Each point is reached from the start by the listed moves, each made once or not at all, plus a little noise. Is the number of moves made odd or even? Then give how often each move was made.
In the rows, 128 means zero.

Moves:
(1): [198 152  67]
(2): [151 165 144]
Start: [ 96 107 134]
Points:
[114 146 151] -> odd (0, 1)
[ 92 110 131] -> even (0, 0)
[186 170  91] -> even (1, 1)

Moves:
(1): [204 154 122 124 120  87 121 126 150 144 142 130 130]
(2): [109 194 103 139 166  98 133  74 118 123 158 124 109]
(3): [113 139 207 114 104 122  81 118 146 146 138 131 114]
(4): [134 121 170 217 131 104 123 172 148 120 123 157 113]
(5): [151 106 113 101 192 112 167 112 160 140 109 179 128]
(6): [150 143 137 104 100 207 165 116 138 121 137 123 106]
(7): [101 110 142 107  99 105 163 125 126 130 151 139 125]
(8): [145 166 133 109 120 120 137 189 124 139 129 120  98]
(9): [105 122 122 113 112 116 122 139 197 103 115 148 127]
(10): [109 134  99 158 125 134 129 130 132 195 136 133 147]
(11): [130 127 145  98 139 141  87 143 121 126 216 120 125]
Start: [137 113 114 111 126 112 117 145 111 133 126 143 131]
Points:
[191 176 186  56  72  56  69 206 215 159 137 161  88] -> even (1, 0, 1, 0, 0, 0, 0, 1, 1, 0, 0)
[104 195  65 110 121 158 146  81 185 155 167 163 118] -> even (0, 1, 0, 0, 0, 1, 0, 0, 1, 1, 0)
[ 94 174 134  70 194  65  71  95 215 188 227 206 104] -> even (0, 1, 1, 0, 1, 0, 0, 0, 1, 1, 1)
[195 185  86 104  90  57 121 216 208 192 131 163 120] -> even (1, 0, 0, 0, 0, 0, 0, 1, 1, 1, 0)

Moves:
(1): [174 130 135 142 121 123 136 140 129 112 110 118 119 123 131 120 117 123
 136 131 123 134 130 129 124 127]
(2): [120 153 134 120 132 119 124 139 138 125 132 134 128 141 147 131 137 121
 126 119 120 139 126 136 125 136]
(3): [117 127 164 136 126 120 129 123 127 121 133 133 146 123 119 122 120 148
 114 130 127 141 134 136 123 133]
(4): [107 138 115 152 126 122 131 126 125 144 133 126 141 121 122 136 121 123
 131 130 120 129 139 139 120 107]
(5): [109 129 141 135 175 155 151 117 117 138 126 119 109 134 156 141 131 110
 112 114 137 111 138 133 135 129]
(6): [136 146 120 127 135 164 125 126 123 126 120 137 138 129 126 145 132 127
 119 155 117 134 134 138 122 150]
(7): [120 141 127 126 107 145 189 109 105 134 125 128 133 122 120 121 144 117
 150 130 139 121 141 123 127 152]
(8): [106 112 131 129 133 144 139 162 135 107 124 129 141 120 122 153 135 137
 133 121 135 128 132 122 160 143]
(9): [131 124 132 122 133 135 135 118 155 148 128 131 140 140 133 118 120 117
 121 142 105  95 128 104 126 116]
(10): [138 136 134 114 135 141 127 154 110 158 116 116 122 126 143 117 128 131
 124 120 133 132 118 116 153 129]
(11): [129 122 137 144 129 137 130 138 135 144 150 121 123 132 138 138 150 148
 139 135 135 130 129 125 118 115]
(12): [136 106 115 130 125 132 130 125 128 129 135 151 121 111 137 108 126 132
 138 123 111 142 130 119 118 114]
(13): [133 117 114 135 133 127 132 140 117 116 150 110 165 111 130 109 122 133
 117 119 137 133 137 134 126 132]
(14): [125 137 125 129 133 126 149 122 110 123 126 137 133 161 128 150 141 138
 103 128 133 136 103 108 139 128]
(15): [123 120 138 147 106 128 106 124 106 122  92 123 125 136 152 130 131 134
 128 113 124 127 126 125 127 143]
(16): [128 136 114 144 135 126 125 113 135 140 130 131 149 125 134 151 122 131
 149 122 158 124 111 130 134 143]
(17): [138 130 134 113 142 121 127 123 139 125 108 138 142 131 125 128 152 136
 130 128 131 130 134 139 140 133]
(18): [123 152 114 136 139 107 130 126 121 113 124 131 125 132 139 113 118 166
 132 128 137 125 133 132 121 132]
(19): [115 137 143 132 130 137 135 120  96 119 132 120 147 145 133 126 131 126
 171 137 116 133 121 149 134 128]
(20): [118 131 124 118 130 111 129 144 123 126 123 129 131 117 146 113 130 107
 132 169 157 130 121 135 125 135]
(21): [132 132 127 138 115 142 123 128 144 123 128 127 127 138 119 100 127 127
 128 124 153 148 138 144 142 130]
(22): [120 146 128 128 129 125 129 102 136 130 134 117 128 126 134 126 136 129
 127 147 114 143 123 131 158 133]
(23): [119 128 129 113 127 129 119 125 126 126 135 138 129 120 131 158 121 124
 132 138 127 121 166 112 130 113]
(24): [130 105 126 107 121 120 132 130 131 131 132 131 121 145 130 136 119 136
 121 125 121 139 121 146 116 132]
Start: [128 116 112 159 127 142 112 121 162 157 119 121 126 118 101 110 123 126
 131 130 127 134 133 105 136 124]
Points:
[ 58 140 124 207 102 175 192 135 110 140 106 165 163 157 147 158 162 219
 130 137 109 186 146 120 119 174] -> even (0, 1, 1, 1, 0, 1, 1, 1, 0, 0, 1, 1, 0, 1, 1, 0, 0, 1, 0, 0, 0, 0, 0, 1)
[ 85 148 179 227 153 249 128 114 118 219  92  97 164 163 162 104 135 138
 137 148 115 136 158 137 156 123] -> even (0, 0, 1, 1, 1, 1, 0, 0, 1, 1, 1, 0, 0, 0, 1, 0, 0, 0, 1, 0, 1, 0, 0, 0)
[ 79 180 145 135 177 164 221  98  94 150  98 132 147 171 157 125 193  87
 157 159 160 140 122 134 166 168] -> odd (0, 1, 0, 0, 1, 0, 1, 0, 0, 0, 0, 0, 0, 1, 0, 0, 1, 0, 1, 1, 0, 0, 0, 0)

Moves:
(1): [105 130 126 121 107 122 132 151 144 138 152 142 122 126 121 146 139 108
 111 116 125 128 112 122 115 104 131]
(2): [141 108 120  88 136 115 149 125 141 105 112 134 107 116 105 118 162 117
 137 154 104 139 113 136 132 163 130]
(3): [138 134 122 136 142 138 124 128 140 136 137 109 139 128 130 142 134 124
 111 139 142 136 126 109 119 135 124]
(4): [130 129 124 152 143 118  94 128 125 142 136 120 121 126 137 139 142 147
 128  86 142 147 135 144 151 120 125]
(5): [123 133 107  98 133 147 121 151 163 137  79 139 132 120 133 144 130 133
 135 156 121 122 107 131 115 132 113]
(6): [141 117 110 126 144 126 142 140 122 130 142 138 104 133 121 101 130 135
 150 130 127 126 115 150 124 143 120]
(7): [125 135 135 105  98 109 130 143 144 146 101 135 124 108 139 152 138 126
 100 122 142 124 132 142  96 140 142]
(8): [143 149 144 130  99 100 134 121 148 120 114 131 157 108 127 157 125 143
 129 129 126 121 108 154 119 112 132]
(9): [133 161 104 129 134 149 153 125 124 118 133 122 146 123 128  89 125 118
 136 137 152 119 133 122 132 143 123]
(10): [131 125 109 154 114 116 134 149 121 127 119 134  97 143 133 131 124 119
 140 126 119 136 126 137 149 112 117]
(11): [126 120 157 113 116 136 109 123 146 109 133 116 143 141 152 141 155 133
 135 163 117 130 119 126 118 142 145]
(12): [116 131 127 143 123 125 123 123 131 138 132 120 137 126 128 122 112 141
 141 119 132 130 139 119 121 114 130]
(13): [125 114 129 129 114 110 136 133 131 116 138 129 137 122 137 125 119 130
 133 141 159 121 129 158 170 119 125]
(14): [137 134 171 139 137 133 132 139 143 123 136 140 105 157 130 146 147 119
 131 155 113 127 135  92 128  98 152]
(15): [111 123 107  97 109 132 140 104 124 137 114 120 119 131 134 131 120 143
 162 135 131 122 111 126 125 141 135]
(16): [115 140 130 109 119 123 116 125 131 129 128 122 143 126 116 131 133 137
 126 127 131 120 122 114 114 128 129]
(17): [121 114 116 130 142 125 131 139 129 113 126 146 112 149 123 154 139 145
 108 138 119 133 125 148 131 115 120]
(18): [133 128 117 124 135 133 143 143 131 122 120 125 134 131 131 141 125 134
 148 144 132 125 132 121 143 141 133]
(19): [124 123 133 117 123 128 150 141 119 134 124 137 118 126 136 118 133 123
 119 141 119 138 130 132 132 118 115]
(20): [146 137 116 107 142 122 128 133 131 115 111  94 162 100 155 123 133 121
  79 118 139 119 122 111 109 138 137]
(21): [ 96 119 113 157 148 139 105 133 108 140 119 148 112 127 135 165 133 139
 155 138 143 127 101 116  91 107 145]
(22): [113 134 134 124 108 132 124 134 125 130 138 128 121 108 121 123 112 142
 125 123 115 119 137 118 135 101 133]
(23): [116 123 128 139 132 127 128 129 111 132 133 114 118 124 120 109 133 138
 103 106 121 121 118 110 115 148 123]
(24): [118 139 137 125 153 126 137 139 133 134 136 123  92 125 121 126 131  95
  94 140  93 106 135 125 123 146 118]
Start: [100 161 174 113 127 134 117 127 127 108 144 112 139 135  92 140 121 134
 127 145 146 138 131 117 152 161 139]
Points:
[ 61 130 129  52 181 143 118 137 147  88 132  76  79 112 107 179 170 157
 119 236 100 114  67  92  73 200 168] -> odd (0, 1, 1, 0, 0, 1, 0, 0, 0, 0, 1, 1, 0, 0, 1, 0, 1, 0, 0, 1, 1, 1, 0, 1)
[ 43 194  58 127 142 115 144 203 150 149  56 134  52 117 104 208 137 202
 165 154 152 101  56 170  92 185 127] -> even (0, 0, 0, 1, 1, 1, 1, 1, 1, 1, 0, 1, 0, 0, 1, 0, 1, 1, 0, 0, 1, 0, 1, 1)
[ 61 135 117 155 144 120  97 209 146 116  85 142  86 154 130 221 166 230
 185 183 126 157  48 166 130 125 116] -> even (0, 0, 0, 1, 1, 1, 0, 1, 0, 1, 1, 1, 0, 0, 0, 0, 1, 1, 1, 0, 1, 0, 1, 0)
[132 163 170  50 114  76 211 179 170  78 134  91  61  94 107 146 157 110
  98 242 102 114  81 132 178 150 141] -> even (0, 1, 1, 0, 0, 1, 0, 1, 0, 1, 0, 0, 1, 1, 1, 0, 0, 0, 1, 1, 0, 1, 0, 1)
[ 76 158 161   7  83 125 136 226 216 117  70  79  82 102 147 224 230 139
  69 207 110 152  69  54 114 178 175] -> odd (1, 1, 1, 1, 1, 0, 1, 0, 0, 1, 1, 0, 0, 1, 1, 0, 0, 1, 1, 1, 0, 1, 1, 0)
[118 195 147 111 164 113 162 175 152  64 136  68  85 160 142 163 187 160
 112 187 114 109  81 123 155 194 159] -> odd (0, 0, 0, 1, 0, 1, 0, 1, 1, 1, 1, 0, 0, 1, 1, 0, 1, 1, 0, 1, 0, 0, 1, 1)
[ 90 182 134  92 116  80 136 151 174  75 173  98 159 103  54 168 193 156
  70 135 188 142  70 152 171 170 118] -> even (1, 1, 1, 1, 0, 0, 0, 1, 1, 0, 0, 0, 1, 0, 0, 1, 1, 0, 0, 0, 0, 0, 1, 0)
